Each row is a point. The ring and each string are closed loops that go straight from each point to the next, and from the last back to the first. Before rounding, they use only three directions, however many columns there are. Count how often each string passes through the ring. Passing back the other way cancels.
In the rows, zero is written as 128.

Ring, 10 rows:
[[158 152 113 125]
 [135 182  97 110]
 [113 196  91 109]
 [ 91 194  93 123]
 [ 83 166 104 152]
 [ 92 135 119 175]
 [120  99 140 194]
 [146  87 151 195]
 [167  94 149 178]
 [171 118 134 152]]
String, 13 rows:
[[105 142  99 153]
 [ 69 161  78 148]
 [ 61 175 100 155]
 [ 68 156  83 154]
 [ 98 137 100 160]
 [115 129 116 165]
 [117  98 119 186]
 [136  67 154 215]
 [144  62 148 211]
 [131 107 120 173]
 [126 131 119 160]
 [118 118 158 193]
 [119 139 126 161]]
Times through: 0

Ring:
[[135 181 148 117 133 143 179 139]
 [ 96 185 164 134 156 127 174 117]
 [ 74 173 157 149 165 106 153 100]
 [ 83 143 119 154 153  84 125 104]
 [109 124  91 150 134  80 108 113]
 [162 111  70 143 102 102  87 118]
 [194 117  74 136  86 128  86 117]
 [207 137  94 123  84 152 112 127]
 [186 160 117 113 100 155 150 142]]
String, 25 rows:
[[185 107  55 130  88 107  95 139]
 [226 100  53 137  65 134  61 114]
 [236 114  85 150  66 164  46  76]
 [236 120  91 147  67 169  53  78]
 [196 134 104 143  91 151  87  94]
 [167 136  93 128 105 123 123 133]
 [173 128  76 120  98 115 127 151]
 [207 108  52 122  76 120  97 146]
 [231  96  58 150  63 141  36  87]
 [196 105  73 155  84 127  50  85]
 [156 133 108 152 113 125  90  90]
 [141 135 100 141 119 110 114 116]
 [129 128  84 134 123  90 126 138]
 [102 114  71 144 134  61 116 135]
 [ 77 117  83 156 149  52 111 118]
 [ 80 133 115 167 154  78 101  85]
 [115 148 132 160 138 116 105  80]
 [120 145 116 143 133 107 126 113]
 [106 137  95 133 137  83 142 142]
 [ 84 125  85 143 147  59 130 136]
 [ 82 111  77 158 145  51 100 114]
 [121 123 102 166 129  97  78  78]
 [139 133 104 149 121 111 101 101]
 [146 134 100 142 117 113 110 113]
 [156 121  73 130 107 101 116 140]]
Times through: 4

Ring, 7 rows:
[[188 134 190 124 168 142 129 128 164 128  94 106]
 [167 138 170 150 160 138 106 124 143 114  81 112]
 [127 132 135 169 146 130  88 131 106 109  87 123]
 [ 63 114  85 174 144 119  75 157  60 115 121 138]
 [ 70 109  88 157 132 121  94 159  58 130 136 136]
 [155 122 149 122 113 136 142 131 106 147 120 117]
 [190 129 181 111 127 142 152 123 139 146 109 107]]
String (26 x 12):
[[103 109 106 132 102 127 129 148  63 150 144 130]
 [117 110 122 122 118 130 135 150  83 152 144 125]
 [125 116 135 129 144 131 122 149 106 139 129 122]
 [136 123 143 137 144 133 117 140 113 131 114 120]
 [202 138 181 124 102 144 150 106 130 140  91 108]
 [238 138 212  95 106 151 180 104 159 156  98  98]
 [203 129 195  99 141 145 160 126 158 150 112 103]
 [167 122 173 110 162 139 139 142 146 143 121 110]
 [136 121 147 133 157 133 116 145 121 131 117 118]
 [218 140 196 115 107 147 159 104 145 144  90 103]
 [231 139 205 103 105 149 172 103 152 152  95 100]
 [200 128 187  98 121 144 166 123 143 156 116 105]
 [124 113 138 122 158 131 123 156 113 141 136 121]
 [141 123 144 136 136 133 121 137 110 133 114 119]
 [181 133 161 129  89 140 147 111 107 143 100 113]
 [140 121 129 132  88 133 139 128  78 148 122 123]
 [ 38  95  65 147 135 116  96 179  39 141 164 143]
 [ 20  93  60 157 167 113  76 190  47 130 164 145]
 [102 116 117 149 145 127 101 150  89 127 123 128]
 [135 127 129 151 104 132 117 125  84 130 104 124]
 [ 75 113  86 164 114 121  94 149  49 127 127 137]
 [  7  95  45 173 149 110  66 184  26 123 156 150]
 [ 14  95  55 166 167 112  67 189  43 124 158 147]
 [102 116 119 148 153 127 100 153  94 126 123 127]
 [134 125 135 145 122 132 117 132  96 131 109 122]
 [114 117 111 143  94 128 124 136  63 142 127 129]]
Times through: 5
String, 23 rows:
[[166 130 162 131 133 138 129 127 125 134 103 114]
 [155 123 164 122 165 136 126 143 140 135 116 113]
 [174 123 190 106 198 140 132 149 176 136 117 105]
 [237 143 228 106 168 151 151 113 198 134  82  94]
 [231 148 210 125 128 149 146  98 166 129  70  99]
 [176 135 173 138 143 139 122 122 139 125  89 111]
 [125 123 145 146 182 131  97 150 129 118 109 120]
 [124 126 146 155 192 131  85 149 134 109  99 120]
 [166 144 166 167 152 137  94 115 136 103  66 114]
 [180 149 165 168 114 139 107  99 120 108  58 114]
 [148 135 145 159 125 134 106 121 107 117  86 120]
 [120 123 130 153 147 130 100 142 102 122 108 124]
 [ 49 110  82 175 170 117  64 169  68 110 127 139]
 [ 16 104  53 188 159 111  51 176  37 109 135 148]
 [ 67 115  82 174 121 120  82 150  48 119 121 139]
 [ 23 101  53 174 137 113  71 174  29 123 147 147]
 [ 11  92  53 162 166 111  70 191  40 127 163 147]
 [ 70 106  98 148 164 121  91 170  80 129 142 133]
 [126 121 132 141 132 131 116 140  98 133 117 123]
 [ 93 108 113 135 155 126 109 163  90 137 141 128]
 [159 120 151 113 108 137 151 132 105 154 128 116]
 [219 134 191 101  86 147 177 105 133 159 105 104]
 [219 139 194 112  99 147 164 103 140 147  92 103]]
Times through: 3

Ring, 7 rows:
[[127 112 152 163  94 139 118  87 155 120 110 147  81 112]
 [153 116 139 159  97 141 140 117 133 135  86 137 112 119]
 [169 118 122 150 115 143 163 164 107 137  89 121 152 129]
 [189 139 110 159 118 153 165 173  90 126 109 107 175 102]
 [181 150 116 170 111 157 146 145 101 110 134 109 156  78]
 [131 128 136 162 116 148 121 120 133  95 160 127 112  96]
 [103 108 151 156 113 139 110  99 157  98 154 144  79 116]]
String (30 x 14):
[[ 83  78 140 124 148 129 135 166 142 102 158 138 105 172]
 [146 127 140 167  99 146 126 104 137 115 120 134 106  98]
 [132 115 143 158 106 142 127 112 141 115 123 137 101 114]
 [ 82  75 146 125 139 126 132 153 150 109 143 144  95 174]
 [ 87  74 147 127 134 126 135 148 150 117 128 147  93 176]
 [100  83 136 127 142 130 144 170 134 112 139 135 117 169]
 [173 133 134 170  90 148 140 111 125 133  88 130 123  95]
 [206 146 129 180  75 152 151 107 113 149  57 125 138  81]
 [203 133 120 165  92 148 168 145 101 155  53 120 158 108]
 [139  92 121 127 139 134 169 197 108 132 105 123 154 168]
 [120  88 125 124 146 132 160 194 116 120 127 125 143 171]
 [152 119 128 153 116 144 147 147 119 121 116 125 134 120]
 [187 138 122 166 100 151 154 139 107 133  90 119 149  96]
 [166 128 127 161 107 147 147 138 116 126 106 123 137 107]
 [227 159 119 185  75 158 160 119  98 150  55 115 159  68]
 [193 128 121 160  98 146 166 149 104 150  62 121 155 114]
 [140  95 130 136 124 134 159 168 121 136  93 131 135 158]
 [112  84 136 129 134 130 149 167 132 124 117 136 120 169]
 [121  99 135 140 128 136 141 152 132 116 129 133 118 145]
 [173 140 144 183  73 150 125  75 139 132  84 137 101  76]
 [183 156 160 208  38 155 102   7 161 136  66 151  64  39]
 [136 131 167 189  61 145  93  21 176 120 100 158  46  71]
 [ 74  79 152 132 134 128 120 133 159 101 155 148  80 162]
 [ 59  64 145 114 158 123 131 172 150  96 170 143  96 190]
 [ 73  80 148 129 142 129 122 144 154  95 167 144  88 163]
 [105  95 137 136 135 135 135 153 136 105 148 134 112 149]
 [153 141 143 180  88 152 115  80 141 109 127 134  97  72]
 [141 144 153 187  80 152  98  52 156 100 140 141  74  60]
 [ 93 115 161 166 102 142  90  65 173  88 166 151  54  96]
 [ 56  74 155 128 143 127 112 133 166  88 178 150  71 166]]
Times through: 4
